Each row is a point. Each copy is the shape, with its points in the same order, turned, moved and blurred by noise. Some copies are also mirrored. Which?

Shape:
[[  0  10  14]
 [ -8  26  26]
 [-29   0  -1]
 [ 25 -17 -35]
 [ -1 -20  -9]
 [  4  -1 -11]
 [ 38 -37 -31]
 [-10   0 -21]
 [-21  -4 -42]]
Copy 1:
[[ 13  11  24]
 [ 15  31  27]
 [-18  11  -2]
 [ 22 -39 -17]
 [ -3 -17   9]
 [  9  -5  -1]
 [ 21 -60 -11]
 [  2  -2 -22]
 [  2  -3 -37]]
Copy 1 is: only turned
Copy 2:
[[  8   3 -13]
 [ 25  16 -18]
 [-19  19 -20]
 [-35  -6  33]
 [-33  -1   0]
 [-17   6  11]
 [-37 -25  46]
 [-25  20   9]
 [-46  34  12]]
Copy 2 is: mirrored

Shape (7 x 4):
[[-12  11   4   7]
 [  3   6   6  25]
 [-12 -10  19   8]
 [-11 -18 -44  19]
 [  3 -23   6  29]
 [  6  -2  21 -60]
 [ 34  -3  20  26]]
Copy 1 (7 x 4):
[[-13   6  20   8]
 [-15  -4  10  20]
 [ -4 -17  24  -2]
 [-45 -14 -29  -8]
 [-14 -28  -3  19]
 [ 43   6  16 -43]
 [ 17 -13   1  36]]
Copy 1 is: only turned
Copy 2:
[[-10  14  -2   6]
 [-10  -2  16  15]
 [ 18  18   8  13]
 [  3 -35 -30  23]
 [ 15 -16  20  22]
 [ 28  40 -11 -45]
 [  0  -9  44  -6]]
Copy 2 is: mirrored
Copy 3, 7 rows:
[[-19   7   8  10]
 [ -5  20  -7   3]
 [-21   7   3 -16]
 [-23 -14 -44  24]
 [ -6  13 -24 -14]
 [ -4 -50  45 -20]
 [ 25  22  -3 -13]]
Copy 3 is: mirrored

Shape, 12 rows:
[[ 33  31  44  -1  29  -6]
 [-31 -25  -6  18  25   0]
 [ -9 -21   6  27   2   2]
 [ 12 -45 -18  24  10  -5]
 [ 43  22  17 -16  40 -20]
 [-35 -11  -7  -4   0  -1]
 [-19 -41   0  21  -1 -25]
 [ 23  28   6   2  52 -10]
 [  8 -15  21 -30 -19  29]
 [ 26  -7  24 -26 -54  13]
 [-12 -23  21  24  10   3]
 [ 21   7  -8 -13 -39  23]]
Copy 1:
[[-15  22  15  36  50   6]
 [ -5 -45 -34  -6   1 -15]
 [ -6 -28 -13  14 -14 -20]
 [ 27 -15 -38   9 -16 -26]
 [  6  31  -5  19  54  12]
 [-16 -29   0 -25 -13  -5]
 [  3 -25 -15  -5 -13 -45]
 [-14  11 -17  19  45  24]
 [ 15 -26  41   2 -11  19]
 [ 12  11  55   6 -35   5]
 [ -8 -32  -2  19   3 -22]
 [  6  11  27   7 -39  27]]
Copy 1 is: only turned
Copy 2:
[[ -4  31  28 -11  48 -33]
 [-33 -46  -8  15  -3 -11]
 [ -8 -33  16  11  -1  -4]
 [ 16 -39   2   8 -18 -16]
 [  6  24   0 -13  35 -60]
 [-41 -18  -2  -8 -14   1]
 [-14 -47  15 -15 -22 -12]
 [ -3   4  -7  -6  58 -43]
 [ -6  33  19   7 -32  -6]
 [ 13  45  32 -26 -36  11]
 [-16 -32  32   5   1 -10]
 [ 17  26   1 -14 -17  26]]
Copy 2 is: mirrored

Shape (10 x 6):
[[ 24   2   8 -15   5  -3]
 [ 13  47  -2  -9  23  26]
 [-12 -13  10  -2  11  24]
 [ 10  33 -14   1  -5  11]
 [ 25  45   4  26  16  18]
 [-28 -22  41  -8  -2  -7]
 [-20 -32 -24  19  11  -1]
 [ 36  25   5   2  -9  30]
 [-28 -17 -26  15 -13   5]
 [-42 -15  -9  16  15 -10]]
Copy 1 (10 x 6):
[[ 16  14   7 -21   3  12]
 [-15  25  18  11  38  34]
 [ -1 -10   6   6 -23  23]
 [  1   9  16  16  28   0]
 [-13  42  -5  22  22  12]
 [ -8  -5  29 -24 -45   1]
 [ -3 -34 -23   6 -20 -12]
 [ 24  36  12  18  14  20]
 [  5 -35   1  22 -13 -17]
 [-30 -30  -5   0 -24 -17]]
Copy 1 is: mirrored
Copy 2 (10 x 6):
[[ 21   2  10 -30   9  14]
 [  1  52 -13 -25  15  19]
 [  7  -2  -1   8  10  40]
 [  2  30 -10 -19 -13   5]
 [ 20  60   4  -5   2   3]
 [-15 -30  31  10  19  29]
 [ 18 -26 -24  27   3   7]
 [ 23  39   8 -26 -18  26]
 [  0 -21 -25  22 -20   9]
 [ -9 -19 -17  33  16   2]]
Copy 2 is: only turned
Copy 3, 10 rows:
[[  3  19  16 -12   9   2]
 [  9  40 -14  11  40  31]
 [  2  -9  19   6   6  39]
 [  8  30 -19   3   8  22]
 [ 19  44 -11  34  17  16]
 [-35 -13  41   7  -7  23]
 [  8 -47  -1   4  -5   6]
 [ 23  47   5   0  -1  27]
 [  1 -36 -16  -1 -13  26]
 [-16 -44  -7  21   2  14]]
Copy 3 is: only turned

Shape:
[[ 34 -26  21 -34   8 -16  -3  -6]
 [-11  31 -26  27 -46   8  -8   9]
 [ 40  15 -28   6 -21 -41   2  12]
 [-21   0  27  28   1 -42 -14  10]
 [-20 -19  21 -16  17 -43   3   6]
 [-22 -15  -7  19  17  -4   2  -6]
 [-16   7 -29 -28 -39 -12  20 -22]
 [  6 -25  -6 -11   5 -29 -21 -27]
 [  1   0 -24  26 -41  18  18 -16]
 [  8   8 -12 -29  -3 -30  -4 -11]
 [ -1 -26   1 -30   0   3 -26  14]
 [  3   2  18  25 -31   5 -19  19]
 [-12 -32 -31   6 -38 -13  -6   6]
 [-20  -6  16  19   7  -5  30 -38]]
Copy 1 (14 x 8):
[[ 44  -7  40 -23  -6   0  10   4]
 [-15  -2 -31  40 -12 -17  21 -26]
 [ 42  24 -16   7   5 -16  42 -23]
 [ -6   6   9   3  14 -54  25  29]
 [ -4   8  24 -40   9 -22  25  28]
 [-10 -25  -9 -15  24 -20   6  10]
 [-16  11  -6 -24 -18  -3  11 -49]
 [ 26   2   5 -33   2 -24 -13   3]
 [ -2 -32 -14  15  -5 -22  18 -50]
 [ 16  28   9 -21  -1   0   8 -12]
 [ 15 -13   9 -15 -25  11   5  24]
 [  4 -21   5  36 -17 -28  23  10]
 [  7 -22 -31 -18 -30 -25  20 -11]
 [-23 -27  27 -15  35 -33   7 -26]]
Copy 1 is: only turned
Copy 2, 14 rows:
[[ 24  -1  24   9  -9 -45   5  15]
 [-35   1 -12 -40  -4  16 -35 -32]
 [  1  20  -4 -31  28 -36 -32 -11]
 [-51  36  -5  10 -23 -25  -2   3]
 [-19  16 -15   4 -18 -35  19  27]
 [-24   2 -22  23 -11  -2  14 -18]
 [ -5  -4 -13 -59  -4  -6  27  -9]
 [ 19  11  -6   8 -19 -38  20 -20]
 [-22 -28  10 -35  13   3  -5 -41]
 [ 13  23  -4 -25  -3 -19  14   7]
 [ 18 -14 -10   4 -39 -18  -9  12]
 [-34  -8  18 -10 -17  -2 -38  -7]
 [-16 -18 -25 -28 -21 -36 -13 -25]
 [-42   6  13   7   4   1  46 -19]]
Copy 2 is: mirrored
Copy 3, 14 rows:
[[  9 -21  28  -8 -45   9   8   1]
 [-18  47 -37  25  13   4  -7  20]
 [  3  26  -1  13 -33 -35  14  38]
 [-46  10  32  16  -2 -11 -33  -3]
 [-38 -12  35 -21 -17 -10  -6  -2]
 [-16 -16  -3  -3  25  -5 -14  -5]
 [-24  24 -44 -29 -21  -6  18  -3]
 [  5 -14   2 -27 -31 -18 -20   0]
 [ -7   8 -54  22  -1  -4   8  -1]
 [ -2  20  11 -33 -22 -13   3   6]
 [ -4 -10  11 -17 -22  38 -11  18]
 [-16  20  -6  37 -14  22 -15   6]
 [-28  -8 -40  -5 -19  -1 -11  32]
 [-17 -15  -7   5   5 -17  -4 -52]]
Copy 3 is: only turned
Copy 4:
[[ 13  -1   8   4 -27 -51  25  -4]
 [-25  37 -12  12  -6  30 -27  31]
 [-12  49 -18  34   4 -35  -8  14]
 [-11  22  43  37 -28   2  -9 -24]
 [-18  -1  50  15 -13 -27  13 -22]
 [ -7  -7   9  10   8  12  -4 -25]
 [-60   9 -16 -10  -3 -13   8  13]
 [-10  -5   0   8 -21 -40 -17 -22]
 [-24   6 -41  15  -6  30   0  11]
 [-23  27   3  -6  -5 -31   4   2]
 [ 12 -17  25  -7 -11 -26  -7  19]
 [  9  23  13  25 -30  21 -11  21]
 [-34 -15  -8  31  -5  -7 -20  24]
 [-21   0 -11   8 -17  19  23 -47]]
Copy 4 is: only turned

Shape, 12 rows:
[[ -3  12  25 -34  18   8  11 -26]
 [ 32 -22 -16   1 -35 -32  11   2]
 [ -4  39  45   5   5  28 -26  17]
 [ 18 -10  20  11   0  20   4   2]
 [  9  21  17   4  30 -47   6   2]
 [  1   7  -2 -29  45 -15  29   3]
 [ 15 -23  -8 -33  -7   4  18  16]
 [-23  -9 -29  27   7 -17 -21 -23]
 [-29  15  -7   6   4  15 -18  14]
 [-31  31  13 -24  -1  45  17  13]
 [ 26   1   4  16  -3  14  22  -7]
 [-56   0  20  -1   7  19   1  -4]]
Copy 1, 12 rows:
[[-15   1  33  11   1   7  23 -44]
 [ 10   8 -26  17 -18 -35  42  18]
 [ -4  37  56  25   9  14 -24  -1]
 [ 21   8  17  10  -5 -16  -8 -13]
 [-11  44 -10  25  35  -2  29 -24]
 [-14  25   6 -21  28  -6  37 -44]
 [ -3  -3  13 -22  -5 -30  32  -2]
 [ -6   8 -44   4  -7  32  -4  -5]
 [-19  27  10 -10  -6  21 -17   4]
 [-30  29  54 -20 -24   4 -11 -25]
 [ 28  21   7   8 -17 -17   8 -23]
 [-43   8  15  -2  -9   9 -33 -28]]
Copy 1 is: mirrored
Copy 2 (12 x 8):
[[  1 -14  13 -25   7   1  29  -4]
 [ 31 -37  -7  32 -13 -31 -37  -1]
 [-12  15  21 -53 -24  15 -27  10]
 [ 12 -10  22   5  -9  19 -16 -11]
 [ 15   3  36 -16  22 -46 -20  24]
 [ 15   1  17  -2  33 -14  25  37]
 [ 12 -36 -12  17   7   7  -2  21]
 [-15  32  -3  30   0 -45 -19 -19]
 [-20  19  -6  -5 -21  -3 -20  18]
 [-27   1   4 -18 -30  26  27  33]
 [ 31  -6  19  15 -20   8  -7  -3]
 [-54   5  15  -4 -13  -2  15   6]]
Copy 2 is: only turned
Copy 3 (12 x 8):
[[-22   0  27 -38  19  12  -8 -11]
 [ 20 -50  -2  18  -6 -27  -5 -16]
 [-21  20  38  11  -8  47  -9  31]
 [-15 -14  15  20  12  20  -2 -19]
 [  5  13  38  -1  17 -38  -5  15]
 [-18   5  23 -27  28 -24  30  -2]
 [-18 -45   4  -7   5  -3  25  -9]
 [  3  13 -43  10  18 -19 -33   6]
 [-23  18 -15   2  -8  13   0  22]
 [-44  18   9 -24 -23  37  17  -5]
 [  5  -5  15  14  10  11   9 -33]
 [-60  23  -7  -9  -5  12 -22  -4]]
Copy 3 is: only turned

Shape, 15 rows:
[[ -8  13  21  34  10 -27  14 -28 -19]
 [-23 -22  -2 -41  -2  -4  32  18  17]
 [-29 -25 -16 -14  -9  15  22  11  30]
 [-14 -36 -41 -36  -4   2  44 -12  21]
 [ -1   4  44   3  27  -6 -20   6 -18]
 [ 23  -8  35  15  38  -1 -15  16  18]
 [  9   8  37  33  13  25 -18  14 -18]
 [ -7  46  37  34   8  -1  -9   5  -5]
 [-15 -16   6  24   8 -27  -1  38 -25]
 [ 15   8  34  18  -8   2 -13  -5 -33]
 [-18  -9   9  -3  40  14  13  26 -26]
 [-26  -9  10  -1   2   4  38  -6   3]
 [-33 -14  -9 -39 -18 -18  23 -21  18]
 [-40 -27 -38 -21  24  19  -8  15  10]
 [ 26  40   4  -8  -9 -38  28  -8 -13]]
Copy 1, 15 rows:
[[-16  -6  31 -20  18 -12  35  16 -24]
 [-24 -20  -8  -3 -12  14 -39  41  28]
 [-16  -8   6  10  -4   8 -26  26  50]
 [-43 -28 -14   3  -9  -1 -21   7  60]
 [  6 -21  29   4 -12  11   0  25 -48]
 [ 28 -28  31  22 -11 -23 -15  21 -28]
 [ 36  -5  23  33  12  11  19  23 -36]
 [ 27  10  34 -10  27   7  12  28 -39]
 [-22  23   9  14 -26 -20   9  48 -27]
 [ 17 -13   5   2   0  13  40  19 -34]
 [-32 -12  13  32   8  12 -15  40 -25]
 [-23 -16  23  -7  14   9   0  33  24]
 [-31 -18   0 -33 -15  19 -17   9  37]
 [-37  13  15  35 -24  18 -51   4  22]
 [ -6 -16 -26 -38  25 -25   9   6 -25]]
Copy 1 is: only turned
Copy 2, 15 rows:
[[-55 -15  10 -10   1  -1 -10   9  24]
 [ 31 -27  -1   5 -25  -6   7 -41   0]
 [ 35 -19 -16  14   4   1  14 -25  -5]
 [ 29 -29 -23  -5   6  19  -9 -58 -18]
 [-22  15  49   3 -13 -25  -1  10  22]
 [  4  24  40 -19  21 -31  14   5  31]
 [-21  16  44   3  10  -7  24  30  12]
 [-41  11  10  -7 -16 -19  24  43  22]
 [  3 -44  42   1  -1 -16  -3  25  12]
 [-31   7  44   3 -12  18   6  23  24]
 [-11 -18  45  -1   5 -27  17  -9 -23]
 [-15 -23  -5   3  -2  -2  19 -26   6]
 [  9 -17 -24  16 -30   5 -19 -44   1]
 [ 32  -9   3  17   6 -23  -9 -14 -49]
 [-31 -13   5 -49 -39  13 -10  -1  28]]
Copy 2 is: mirrored

Shape:
[[-22  39  -3 -10  26  28  -3 -19  -3 -36 -17]
 [-35   1  -1   5  22   4  25  -8 -27  -8  13]
 [-10 -43  -1  25  -7   0  -8 -24 -10  -5  37]
 [-16  22  -4 -57  -6  15  14   6  -4   0 -17]
 [  6  14   2  26  -2 -24 -17 -23   3  14   7]
 [-47 -21   6  19  -7  33  19  -6  32   5  -2]
 [ -1   4  39  -1  11  -6  39  -7 -46 -23   6]
 [ -7 -44  31   9  31 -10  52   2 -22  16  -8]
 [-42 -11  -2   2 -25 -27  16  12  -3 -37 -29]
 [-43 -50  26 -23  -1   4  22  15  -4  24  -9]
 [ 11  10 -26  -1 -26 -23  28  -3  22 -18  32]
 [-13  60 -14 -11  -7  -7  13  18 -28 -16 -20]
 [ 26  -9 -32  29 -11  15  13 -21  21  21 -10]
 [ 10 -10 -15  -7  -1 -21  -8 -19   7 -17  45]
 [  5 -14  31  -1  -2  16   1  11   4   8  -7]
 [ 21  -8  -3   1  10   0 -14   7   9   1  25]
 [-19  -7  17 -18  30 -16  -4 -37 -38  -3  13]]
Copy 1 (17 x 11):
[[ 28  12  -1  10   8  24  15  15 -42  21   6]
 [ -6 -12 -21   5  17   3   0  29 -13   3  37]
 [ -7 -15 -42  21  -9  10 -37 -20   6 -21  21]
 [ 18  -8  11 -29 -22 -10  11  14 -21  45   5]
 [  0   3  -5  48 -12  -6  -4 -21   8  -1  -4]
 [-37  24 -32 -14 -24  37   1   4 -13  -1  17]
 [  2 -11  20  -7  30 -29  -6   7 -22 -20  39]
 [-43  -4  22 -13   9 -16 -34  32   9 -23  36]
 [-29  20 -24 -11  35 -16 -14 -13  -3  44   7]
 [-38  -1  -1 -37 -20   7 -29  24  24  24  39]
 [  5   7 -46   9 -23 -48 -10 -11 -16   0  -9]
 [ 16  -7   0  -1  22 -22  45  10 -20  38 -16]
 [-28  -8 -14  21 -35   5 -20  -7 -19 -13 -46]
 [ 31  -2 -42  27 -22 -22 -34  -7  -4  -2  14]
 [ -1   5   9 -24 -13   7 -11  -7  15  -9   4]
 [ 24   1 -19   9 -21  -6 -20  -1  13 -13 -10]
 [ 15 -23  11  29   5  -3 -22  15 -11  18  51]]
Copy 1 is: mirrored
Copy 2:
[[  8  -2 -12  12  16   4 -35  17  29 -34  31]
 [-13   1   7  10  30 -22  -6 -24  20   5  16]
 [-17  16  -2  34 -18   1 -26 -51   2  37  13]
 [ -7  -4  30  -2   9  14 -19  12  17 -44 -21]
 [ 21  19  16  21 -22  10  -6   3  -4  36  28]
 [-23 -17  18  14  26  25 -36 -31 -35   6  27]
 [ 29  -4 -14  12  27 -28  11 -34  20   2 -18]
 [ -6 -29 -12 -18  25 -10  12 -42  -6  40 -22]
 [ 11   3  27 -19 -12 -18  -8 -44 -23 -33  30]
 [-25 -39  39 -14   9  -4 -22 -43 -13  13 -24]
 [ -9  37   9  29 -12  28  34 -26 -13 -12  14]
 [ 20  19  19   5  12 -24   9  23   3 -44  10]
 [-12  40 -13   0  -6  39 -12   6 -35  26   9]
 [-12  25   1  38 -34  18   8 -27  23  11  11]
 [ 10 -22   2  17 -11  10 -17 -10 -22  11 -14]
 [-12   1  -7  35 -33  14  -4  -2  -2  15   3]
 [ 10   0  11   8   1 -14 -20 -28  54  25   1]]
Copy 2 is: mirrored
Copy 3, 17 rows:
[[ 15 -14  41  -5 -33 -22  -9 -11 -30 -19   6]
 [-35  11  39  -4   7 -26  17 -12  -9  -7   2]
 [-31   6 -17  -3  40   1   5  21   9 -29  21]
 [  5 -11  18 -37 -41  -5   2 -37   4  22 -17]
 [ 17  10   4   3  42  -3  -5 -25   7  -5  39]
 [ -6 -36  30  18   9 -32  -8  14  38  -8 -12]
 [-26   8  15 -15  18 -30  51 -40 -20 -24 -16]
 [-28  25  21 -14  38 -51  43 -10  29 -23 -34]
 [-19  15 -15  32 -13 -27 -17 -30  -5   7 -37]
 [-28   5   9 -19  16 -12   3 -11  49 -10 -54]
 [ -6  -1 -25  25  -7   3  30 -18  13  19  37]
 [ 11  -1  23  -3 -12  -8   4 -47 -36  31  -3]
 [ 22  -4 -10 -10  23 -40  -4  14  21  23  42]
 [-14  16 -16   1   1  24   9 -10   7 -18  44]
 [ 24  -1   3 -15  24 -13  13 -13  19 -15 -24]
 [ 17  10  -8  -9  13  16  13   9  11 -11  22]
 [-31  19  20 -31   7 -12   3 -34  -4 -40  14]]
Copy 3 is: mirrored

Shape:
[[ 12 -24  -8  22   9 -28 -28 -24 -26  14  -5]
 [ -7  -4  34 -15 -25  23   2 -18 -26  21   9]
 [ 17  11   2  -6   0  -1 -10  26 -20 -13   4]
 [  6 -12  -3   3 -30  23 -20   5  16 -17  24]
 [ 20  22   8  -9  -4   4 -13   6   8 -20   8]
 [-30 -21 -15  31 -34  22  20  28  -2  -5 -24]
 [ -5   3   2  39 -32 -14 -28 -18 -33  23  14]
 [  3  28  21  -7 -10 -33  17 -24 -36 -17 -22]
 [  4  19 -19  29  -8   4  13 -17 -32 -17   9]
 [-26 -13 -26  10 -23  -8  -6 -16 -33 -24 -21]
 [-20 -19  13  -8  23 -28 -32  -2  -9   5  11]
 [ 18  29  10 -18 -18  -5  -3 -21  18  22   7]
 [-16 -29  -2  15 -19  -2 -11   0 -13  30  30]
 [ -2  23  19   8  16   3  17  -2  14 -18  -8]
 [-27  16  21 -12 -23  24  -4  22 -29  27 -22]]
Copy 1, 15 rows:
[[-33  -6   3  24 -24 -14  24 -22  -7 -28  -7]
 [  7   3  23  -4 -14  29  34  26 -10   4 -14]
 [-10 -17  17  -2 -18 -10  -4  20  27 -12   1]
 [ 20 -15  14 -27  -6  15   5 -13  29  -4 -35]
 [ -9 -12   4 -35 -10  -3  -5  12  17   1 -13]
 [ 30 -37   9  30  29   6  14  -8  30  10   9]
 [-17  -7  -6  18 -31   3  60 -12  20  -6  -9]
 [-17 -21 -19 -15 -12   1  20  39 -20  -8  35]
 [  0 -25 -24   9 -38   8  10   2  17  11  19]
 [ 20 -45  -9  17 -17 -22  27  -5 -12  -8   5]
 [ -8  15  38 -13 -15 -31  29 -15 -12 -24   7]
 [-10  21 -22 -24  -6   7  12  27   2   1 -25]
 [ 19  16  23  20 -24  12  39 -20  23 -17  -8]
 [-11  -3   1 -23  14   5 -14   3   1  17  23]
 [ 11  -3  33  17  11  -4  33  42  11  31  -6]]
Copy 1 is: only turned
Copy 2 (15 x 11):
[[  6  40  21  -7 -27   4  31  -6   7 -18 -35]
 [-18   5  44  -9  -1  47   1 -13  17   8  12]
 [ -9  -5  16   2 -11 -16  27  -5  -4  17  13]
 [-38   6   8  24  14  20  24  16 -20  -4   8]
 [ -6  -2   7  -9  10  -5  24  14 -15   7  22]
 [-20  -6   7  55  17   5 -15 -35  -3  10 -27]
 [-27  45  34  -7   8  11  31 -37   7 -16 -16]
 [ 25   2  35 -43   2   2   1 -27 -22  18 -10]
 [-17  -4   1 -19  12   6  31 -32  -8  13 -30]
 [ -5  27   5  10  -8  16   5 -30 -27  27 -38]
 [-15  42  21 -11 -32  -7  -5  19   9  -1  -7]
 [  2   3   7 -24   7  23   9  -5  -7 -28  33]
 [-47  25  25  12 -17  19   6 -15  13 -23 -12]
 [  5 -13   3 -15  24 -10 -10  12   3   7  -5]
 [ -6  10  27  17   3  18 -12 -39  26  28  28]]
Copy 2 is: mirrored
Copy 3:
[[-42 -34  -2  25 -16  16  -9  -4 -13  -6   4]
 [-23   8  31   9 -10 -48  16   5 -11  17   0]
 [ -2  -4  22 -18 -12   0  -9  23  -6 -16 -19]
 [ 35 -15  12 -10 -17  -2  12  -4  -8  22   0]
 [ 10   4  27 -18   0   6 -10  14  11   3 -10]
 [ 31 -11 -31  11  -4 -31  34  -5  -4 -25 -32]
 [-24 -35   4  29 -49 -18   0   7  21   6   4]
 [-29  -4  28  32  27 -15 -14  34  20 -22 -16]
 [  5  -3 -16  25 -10 -12 -19  37   5 -10   5]
 [  3 -20 -11  53  -3  -4  -1  14 -13  -9 -32]
 [-33 -43  17  -2   1  -4 -26 -20 -17   9 -26]
 [ -6  19  37   3  -5  -9  -8 -17  33   9  11]
 [ -8 -33   2   7 -36 -34  -3 -22 -12   7   3]
 [ -4   4  -1 -19  32 -13  -9   9  23   3 -13]
 [-18  18  16  -3 -24 -46  21   1   4  -3 -44]]
Copy 3 is: mirrored
